Rows are points. Each copy is the shape, with its points in the same order, stretched, turned, moved and blurred by noise. Is it also mirrored, or only turned?
In the rows, zero is written as 128.

Shape, 6 rows:
[[ 89 131  86]
 [114 172 158]
 [157 144  98]
 [ 62 160 154]
 [170 128 106]
 [124  94 141]]
Copy 1, 6 rows:
[[ 69 143 127]
 [142 144  86]
 [ 98  66  95]
 [120 215 113]
 [106  57 111]
 [137 126 168]]
Copy 1 is: only turned
Copy 2 (6 x 3):
[[133 142  77]
 [182 127 139]
 [123  81 124]
 [187 178 106]
 [110  83 138]
 [112 155 141]]
Copy 2 is: only turned

Shape, 9 rows:
[[100 108  88 150]
 [ 89 153 108  88]
 [ 85 123 144  86]
 [120 106 132 175]
 [193 186  88 174]
 [104 136 200 154]
 [131 110 135  87]
 [117 139  91 166]
 [163 140 116 165]]
Copy 1, 9 rows:
[[ 85  93 155 132]
 [ 94  99 103 164]
 [ 84 139  85 142]
 [116 146 162 133]
 [205  86 198 194]
 [119 212 119 167]
 [133 134 102 115]
 [113  94 170 162]
 [164 119 177 151]]
Copy 1 is: only turned
Copy 2 (9 x 4):
[[112 161 141  82]
 [ 75 153 102 135]
 [ 64 126 135 137]
 [150 134 167  99]
 [215 131  83  93]
 [133 112 178 161]
 [ 84 104 129 107]
 [143 158 136  92]
 [166 121 122  89]]
Copy 2 is: mirrored

Shape:
[[ 99  66 202 136 108  97]
 [117 152 106 158 161 158]
 [157 118 111 100 117  89]
 [165 141 117  96  87 102]
 [134 166 141 124 183 141]
 [140 108 113 124 101 108]
 [ 91 178 154 132 128 130]
 [134 179 169 142 151 163]
 [ 98  99 190 111 122 139]
 [ 97 192 162 100 162 187]
 [145 164 119 136 136 162]]
Copy 1:
[[100  64 145 186  86 194]
 [143 179 100 129 186 117]
 [158 113 157 113 112  92]
 [160  99 144  86 119 100]
 [116 163 133 123 210 129]
 [160 110 131 126 102 107]
 [106 152 133  93 163 170]
 [112 143 110 117 221 167]
 [ 84  83 123 160 123 170]
 [ 71 157 103  96 214 150]
 [144 148 101 109 191 116]]
Copy 1 is: only turned
Copy 2:
[[ 78  64  90  51 134 123]
 [127 136 139 178 138 129]
 [193 137 126  74 143 134]
 [218 139 106  90 118 121]
 [136 144 101 173 189 116]
 [169 123 131  82 113 139]
 [125 125 106 153 127  70]
 [133 121  75 197 155 108]
 [ 85 107  63  91 144 123]
 [108 164  53 197 165  93]
 [163 142 106 177 133 133]]
Copy 2 is: mirrored

Shape:
[[157 146 177 107 143 127 101 116  98]
 [140  84 101 150  91 161 126 140 168]
 [120  87 134 122 110 159 203 108 146]
 [ 81 118 127 196 137 115  98 140 190]
 [120 120 145 104 163 105 128 196  81]
 [149 109 128 119  93 103 203 136 114]
 [158 138  94  78  89 111 128  95 156]
 [144 156 160 183 116 130  99 143 120]
 [155 105 173 125  94 120 127 131 135]
 [112 137 157 161  95 160 137 123  47]
 [129 129 126 150  93 108 166 184 142]
 [148 109 121 119 200 111 140  73 139]
 [118 150 136 118 162 144 173  94 152]]
Copy 1 (13 x 9):
[[135 105 134 160 152 125 129  81 103]
 [140 166 171  73 162  97  98 177 152]
 [127 151 149 161 108  82 115 198 114]
 [116 155 129  90 145 100  46 121 223]
 [ 66 157 133 137  70 144 140  84 111]
 [169 163 172 139  70 106 150 148  89]
 [190 110 185 124 137 142 176 156 130]
 [157 166 138 119 172 108  92  71 146]
 [156 123 183 129 130 107  93 122 103]
 [130 202 102 167 156 148 110  95  95]
 [144 192 193 117  92 100 120 117 127]
 [136  67  64 126 118  98 139 157 155]
 [123 117 116 196 126  91 144 142 143]]
Copy 1 is: only turned
Copy 2:
[[110 152 139 148 135 192 116 131 102]
 [173  79  82  76 131 116  90  99 121]
 [191 124 139  89 152 161 149  52 151]
 [135  19 121 128  96 105 126 132 140]
 [ 92 103 113  69 140 173 182 175 134]
 [183 175  92  94 135 161 197 112 144]
 [135 191  93 139 108 139  91 123 173]
 [145 106 124 134 118 136 132 152  56]
 [163 121  90 117  93 191 125 104 108]
 [127 145 161  90 168 140 186  79  34]
 [174 113  84  75  87 127 187 155 118]
 [120 132 137 174 213 169 110 111 206]
 [159 148 183 142 148 158 134 108 166]]
Copy 2 is: mirrored
Copy 3 (13 x 9):
[[161 140 198 124 114  87 133 103 104]
 [140  84  78 133 140 170 111 159 125]
 [153 149 103 150  93 167 149 209 165]
 [136 142  44  98 127 117 105  64 175]
 [ 53 188 157 105 146 107 164 141 111]
 [120 140 150 169 147 134 145 209 174]
 [138 106 139 144 133  91  31 186  97]
 [158 113 138 158 150 113 129  72 152]
 [143  81 161 127 108 106 144 139 149]
 [162 144 122 213 118 101 215 126 126]
 [ 81 115 116 165 162 137 117 159 176]
 [191 219 159  82 132 143 112 141 119]
 [166 209 136 133  92 144  84 143 146]]
Copy 3 is: only turned

Shape (15 x 11):
[[140 116 148 171  91 126 135 105 177 119 115]
 [171 136  54 107 148 111 129 123 148 138 151]
 [167 110 173 129 160 115 120  96 122 136 141]
 [104 119 163  76 102 161 158 135 138 117 201]
 [101 174  88 131  96 161 121 108 103 119  91]
 [143 136 125 142 185 150 149 160 155  70 158]
 [142 118 173  98 130  87 160 129  98 118 158]
 [117 195 176  97 121 126 156 102 144 184 106]
 [161  57 121 108 130  97 122 146 154 141 116]
 [147 142  97 121 121  87  84 127 136 139 129]
 [153 129 133 118 170 146 142 161 127  69 120]
 [164 128 116 129 198 123 111 146 177  69 120]
 [101 146 163 112 142 112 161  97 143 139 125]
 [146 160 170  91 126 158 171 171  99  88  95]
 [138 115 150 197 166 118 108 151  97 114 136]]
Copy 1 (15 x 11):
[[129 182 118 133 142  85 106 132 102 183 125]
 [121  84 209  90 156 128 168 130 102 134 190]
 [207 179 148 131 155 112 166 116  92 118 100]
 [165 170 143 147 151  48 129 221 109 112  91]
 [ 42 166 149 132 159 160  91 102 150 119 147]
 [189  81  90 114 173  50 182 103 147  83 125]
 [164 172 125 162 169 122 201 189 114 130 111]
 [154 215 207 227 198 138  92 150 128 126 149]
 [153  91 150 143  85 121 183 148  68 151 131]
 [125 110 176 105 158 177 117 152  94 145 172]
 [161  89  92 148 164  94 194  96 119  75 121]
 [196  37 129 132 182  86 173  70 108 103 127]
 [150 166 165 194 180 101 133 143 149 159 102]
 [127 158  95 205 172 128 185 121 111  48 137]
 [183 150  39  89 131 132 165 104 159 102 106]]
Copy 1 is: mirrored
Copy 2, 15 rows:
[[156  95 139 130  98 110  82 161 141 143 156]
 [101 160  88 140  97  90 126  94  74  95 105]
 [137 126  93 107 110 136  88 134 183 103  75]
 [148  60 125 115 192 145 140 126 157  89 159]
 [150 145 145 189  93  98 174 104 142 181 163]
 [ 92  72  93  84 112 160 111  96 135 185 125]
 [111 107 127 141 172 157  91 146 161  92  64]
 [164 150 105 152 188  94  71  80 187 116 155]
 [141 157 112 105 132 132 108 182  87 101  93]
 [103 178 138 150  87 118 117 114 105  91 123]
 [ 89 100  79 126 115 175 130 137 133 193 126]
 [ 94 113  77  94  74 172 101 107 110 176 119]
 [172 105 118 143 155 128  84  91 155 121 112]
 [100  96  96 138 195 165 116 161 188 212 141]
 [103 133 168  95  75 136 102 136 175 176  74]]
Copy 2 is: mirrored

Shape:
[[152 120 126 134 145 121 113  92 121 118 138 108]
 [114 124 149  54 142  88  98  44 138 103 120 105]
 [150  92 136 151 120 139 167 164 121 122 118 137]
 [113 112 143 153 156 104 162 147 136 112 111 119]
 [ 56 124 142 146 110 158 153 171 110 103 126 111]
 [154  86 107  71 100 117 150 167 120 114 120 138]
 [127 144 156 128 146 117 153 135 118 108 158 130]
 [128 122 107 113 104 165 161 148 227  98 112 119]
 [ 99 122 155 136 110 133 149  76 114  94 127 139]
 [ 71 121 131 136 129 165 168 162 111 112 109 170]
 [145  90 153 144 121 124 116 161 126 208 136 141]
 [152  88 143 136 240 130 103 155 165 101 110 103]
 [ 92 106 153 117 103 115  42 134 159 170 120 139]
 [152 144 137 141 106 163 141 151 121 203 133 113]
 [121 131  88 140 136 134 170 133 128 118 202 118]
 [ 89 105 152 142 133 161 154 172 128 104 171 109]
 [126 236 102 155  99 127  87 102 128 102 131 167]
 [122 179 120 150 129 166 155 152 129  93 198 141]]
Copy 1, 18 rows:
[[150 122 111 123 105 133 149  97 128 157 121 148]
 [136  93 118 125 127 122 112 181 128 205  53 127]
 [142 127 130 136 133 137 131  54 110  97 143 102]
 [154 130 131 148 119 119 117 108 120 105 142 122]
 [115 131  61 183 109  97 147  94 144  92 127 143]
 [ 96 108 117 117 133 157  87  94 122 147  94  57]
 [154 123 108 107 103 101 169 120 132 133 152 125]
 [121 153  75 105 126 103  44  90 137  84  67 105]
 [147 133 104 145 128  99 181 102 106 138  97 133]
 [111 137  70 119 156 115 133 108 110 113 139 109]
 [ 78 102 171 128 144 146 111  45 133 126 157 148]
 [193 111 106 110 159 178  60 126 161 129 196 143]
 [ 64 126 141 158 171 157 106 120 183 144  83 159]
 [ 85  92 114 113 100 121 123  48 102 115 134 171]
 [126 163  66 107  40  68 153  66 124 141 162 131]
 [129 136  69 152 102  86 136  61 160 104 164 132]
 [130 165  89  69  82 131 215 189 117 133  72 179]
 [146 165  53  74  59  72 195 103 136 109 163 138]]
Copy 1 is: only turned
Copy 2 (18 x 12):
[[121 124 153 117 104 124 123 126 130 133 149 113]
 [109 115 199 137 103  61 149  86  92  86  89  82]
 [ 91 169 120 102 159 151  93 139 197 149 163 112]
 [117 128 111 114 165 100 123 130 193 135 149  86]
 [ 76  70 113 107 181 172 146 128 172  45 131 110]
 [ 39 170 138  91 168 153  80 162 129 151 112 126]
 [127 130 133  81 152 124 154 130 162 118 146 114]
 [ 98 143 201 141 168 167  91 126 135 159  85  33]
 [133  96 137 110 162 109 142  62 147  59 134 112]
 [ 83  96 121 146 222 165 126 105 180  92 120 143]
 [ 91 215 108 118 109 185 102 182 160 147 143 137]
 [ 79 137 203 180 136  85 124 177 220 218 187  75]
 [ 74 146 134 180 110 168 133 179  98  88 131 120]
 [ 81 189 117 115  81 225 121 145 145 144 116 127]
 [140  98 132  50 158 145 110 179 133 129  88 155]
 [100 107 156  81 155 154 131 171 189  77 142 121]
 [129  56 104 157 143 199 188  88  25 112 154 125]
 [141  78 153  75 162 179 160 145 128 111 138 142]]
Copy 2 is: mirrored
Copy 3:
[[100 115 121 159 140 141 127 132 134 109 124 166]
 [107 124  63 141 151 195 152 164 196  70 158 181]
 [152 104 157  94  65 113  85 124 106 148 120 129]
 [128 105 148 111 116 118 108 160 135 167 154 133]
 [180 149 133 101  96 136 115 167  72 181 160  55]
 [181 123 141  79  49 145 118 107 125  99 118 164]
 [118 113 107 145  72 113 147 181 121 138 119 112]
 [119 138 188  72  76 223 163  80 135 182 109 134]
 [142 107  72 120 108 130 121 171 116 149 135 136]
 [190 129 124  63  85 119  83 189  76 182 128 103]
 [153  94 143 136 121 110  55 127 170  80 102  85]
 [ 88 132 193 170 134 194  58 176 168 136 178 181]
 [176 129 113 176 175 189  86 135 215  77 137  92]
 [101 142 142 115 109  99 110 115 124  93  81  65]
 [128  84 160 110 107 124 188 135  54 150  66 100]
 [159 116 156 129  64 153 114 163  79 155 140  56]
 [105 176  86 182 149  93 230 155 126 167  80 157]
 [120 128 130 143  52 118 192 169  56 177  70  78]]
Copy 3 is: mirrored
Copy 4, 18 rows:
[[132 135  80 161 139 113 143 130 111 121 134 144]
 [167  65  74 168 110 185 187 156 129  93  93 144]
 [105 168 134  89 113 112  94 108 136 149 157 113]
 [136 141 138 122 143  99 108 122 142 129 115  93]
 [126 119 187  81 110  92 109  87 157 154  65 126]
 [136 166 136  42 102 184 107 130 137 126 128 129]
 [108 127 125 126 112  96 121 142  95 124  97 101]
 [148  95 133  72  92 129 128 188 150 199 158 143]
 [104  73  99 147 111 126 107 109 154 147 100 136]
 [ 97  98 218  97 119 121  98 110 155 155 112 110]
 [102 181 154  92 124  88 138 153 153  62 160 157]
 [187 135 156 170 125  94 196 116  67 130 169  95]
 [143  88 154  90 134  86 190 143 191  49 136 202]
 [ 81 195 147  81 123  85 151 143 142 118 139 161]
 [101 162 132 119 123 122  69 180  93 143  88 145]
 [124 134 174 101  77  77 106 122 113 148  71 120]
 [ 71  62 113 135 203  91 141 139 121 124 135 182]
 [ 81 121 152 106 114  70  87 158  76 157  85 140]]
Copy 4 is: only turned

Shape, 17 rows:
[[152 162  79 114 118 189 185  93 129 167 113 121]
 [152 146  98 167  98 169 130 102  87 192 106 157]
 [148 169  99 130 152 143 197 103 134 182  84  97]
 [ 82 125 111  87 124 104 192 117 131 159 152 182]
 [132  54 120 140  98  91 135 137 128  64 145 130]
 [119 126  46 160 120 139 116 132 117 119 177 180]
 [ 79 151 120  88 141  66 132 158 161 134  88 132]
 [124 102 118 192  90 146 154 143 145 132 194 128]
 [111 142 164  93 148  97 150 123 132  66 100 150]
 [166  98  78 153 114 168 162 132 151 177 134 166]
 [ 61  87 158 101 122 129  90 152 131  73 106  76]
 [155 103  98 132 133 152 139 167 127 162 204 184]
 [135  95 114 159  92 163 102  93 169 156 171 139]
 [145  90 126 133 129 100  86  94 116  77 148  88]
 [116 147 131 104 140  95 157 128  99 147 143 152]
 [104 175 149  84 101  92 115 155 167  75  80 103]
 [156 156  99  90  90 130 166 109 102 166 111 109]]
Copy 1:
[[ 68  98  89 148 181 136 156 131 112  78 121  91]
 [ 95  83 131 160 200 125 189 151 128 105 194  85]
 [102 126  87 137 165 193 133 140 133  46 122 110]
 [ 68 143 179 137 101 153 111  69 156  84 113 111]
 [108 166 170  98  68  73  87 139 110  99 114 161]
 [113 107 169 203  96  85 163  98 137 124 158  93]
 [129 115 179 121 103 200  92 152 112  96  91 159]
 [ 91 174 134 132 102  86 198  89 102 126 176 110]
 [136 125 174  86 101 137 100 158 137  82  46 171]
 [ 77 104 117 125 119 103 150 104 123  91 188  77]
 [123 118 199  91 126 131 122 157  20  89  80 215]
 [121 128 143 151 118  75 156  31 139 138 181  81]
 [ 58  95 142 114 108  85 189 107 103 131 170 153]
 [123 129 152 127 102  84 102 144 118 109 102 218]
 [124 146 161 146 140 150 118  91 159  99 117 127]
 [128 111 159  94 131 177 111 213  76 135  46 170]
 [ 80 125 102 149 195 151 104 138 115 106 121 106]]
Copy 1 is: mirrored
Copy 2 (17 x 12):
[[164 157 118 214 165 144 132  89  85  96 113 184]
 [186 142 148 141 165 161 112 103  49  73 105 154]
 [182 130  98 195 189 129 129  79 110 143 138 150]
 [183 159 144 138 109  66 162  80 131 157 177 154]
 [ 75 156 172 100  67 133 131 114 154 165 106 118]
 [123 178 161 113 120  91 123  94  72  99  79 121]
 [126  80 121 130 145  58 141 124 139 155 185 127]
 [106 186 118 108 101 114 123  94  88 177  97 124]
 [122  94 129 119  91  76 136 100 191 151 156 153]
 [175 175 151 167 121 115 104 108  65 128  95 139]
 [ 50  65 105 132  59 129 169 140 138 144 155 112]
 [170 211 129 126  89  82 112 137 101 131 103  97]
 [129 164 133 126 131 145 160 131  74 150  71 135]
 [ 73 141 141  97 128 182 168 137 163 144  71  96]
 [167 148 119 114 135  92 143 108 148 134 160 121]
 [ 70  71 105 137 138  90 122 142 163 138 168 178]
 [154 157 129 183 181 166 127 126 124 101 149 171]]
Copy 2 is: only turned

Shape, 15 rows:
[[125  92 145  64 146 146 176 131 107 102 131  87]
 [144  74 140 144  80 105 109 101 115 107 193  85]
 [115  72 139  65 169 117 115  71 178 121 134  90]
 [154 170 135 107  97 165 138  88 166 185 109 159]
 [105 157 134 110 135 171 164 118 150 105 111 118]
 [176  88  98  70 147 148  95 115 135 123 188 127]
 [113  80 172 132 153 168 107 148 131 146 165 161]
 [146 115 132 139 161 152 119 161  96 141 117 129]
 [123 161 119 116 180  75 148  69 145 103 196  69]
 [158 167 100 152 177 171 138 150 169 130 113 139]
 [126 122 158 152 179 110  96 121  87  88 112 162]
 [141 160 131 114 170  78 143 137 145 100 121 142]
 [109 160  82  77 135 121  93 132 141 151 197  92]
 [169 157 167 133 122  99 102 114 123  94 167  85]
 [182  77 122  63 114 163 125 151 112 101 149 151]]
Copy 1 (15 x 12):
[[156 128 137 165  39  96  95 146 177 167 159 114]
 [200  96 181 132  97 162 192 103 163 122 120 107]
 [168 136 142 139 106 125 156 120 184 151 196 179]
 [159 142 146 106 152 133  55 142 105  93 193 140]
 [121 141 153 166  81 114  71 131 134 110 154 167]
 [144 138 176 112 126 118 132 136 211 128 171 115]
 [114  83 139 150 135 175 155 164 186 114 118 141]
 [113 129 115 161 147  91 121 176 149 114 128 103]
 [150 130 212  93  83  67 183 152 127 129 171 136]
 [ 54 166 163 154 166  81  83 148 119 102 160 144]
 [133 130 144 186 186  94 164 218 179 132  89 155]
 [122 159 174 106 160  62 131 164 129 184 124 157]
 [149 123 153  31  99  96 141 115 145  95 167 130]
 [180  82 220 119 140  81 141 144 138 119 139 136]
 [147 140 163 153 114 127  85 140 223 165 135  99]]
Copy 1 is: mirrored
Copy 2 (15 x 12):
[[135 155 117 142 165 113 142 145 138 205  91 115]
 [119 131  83 209 141  96  88 175 132 131 131 137]
 [163  99  83 149 163 120 123 125 187 187 132 142]
 [118 125 140 133 180 137 121 117 150  93 197  84]
 [161 121 132 109 169 123 141 145  99 155 136 109]
 [104 163  49 149 128 135 108 160 150 191 148 160]
 [125 122 154 223 137 140 158 141 158 151 172 134]
 [123 135 141 168  89 151 143 139 129 147 117 110]
 [182 120  63 101 114  60  68 112  75 182 124 137]
 [172 120 110 113  97 161 154 128  99 137 155 104]
 [154 133 163 138  66 111  94 153 120 134 112 163]
 [180 165 120 108 101 121  89 116  99 149 112 144]
 [ 98 131  64 121 140 144  85 105  80 200 128 143]
 [146 145 104 153 121 111  44 168  99 144 156  97]
 [100 201  92 164 151 148 127 185 154 182 129 147]]
Copy 2 is: only turned
Copy 3 (15 x 12):
[[ 85 147 111 131 101  46  81 178 103  82 100  87]
 [147  75  80  66 145  95 127 115 132  54 118  96]
 [129 102 109 171  98 126  78 139 165 142  89  10]
 [174 120  53 208 160 196  92 121  98 139  89 140]
 [155 149 127 169 139 111  79 161 115 134 129 128]
 [ 88  85  64 140 145  82  78  64 148 131  87  62]
 [ 83 129  48 102  96 160 103 111 145 157 156 117]
 [ 71 156  93 135 123 131 126 108  97 116 163 125]
 [166 121 198 147 116 143  59  91 168  82  61  63]
 [157 171 115 194 157 155 109  61 119 181 148 122]
 [ 64 158 130 125 115 153 133 105 197  80 180 130]
 [131 162 174 158 115 138 143  92 174 115 100 130]
 [120  70 162 135 135 122  74  98  94 157  67  91]
 [173 114 129 159 114 118 122  85 145  40 118 129]
 [ 70 111  39 123 143  34 113 106 132 105 108 115]]
Copy 3 is: mirrored
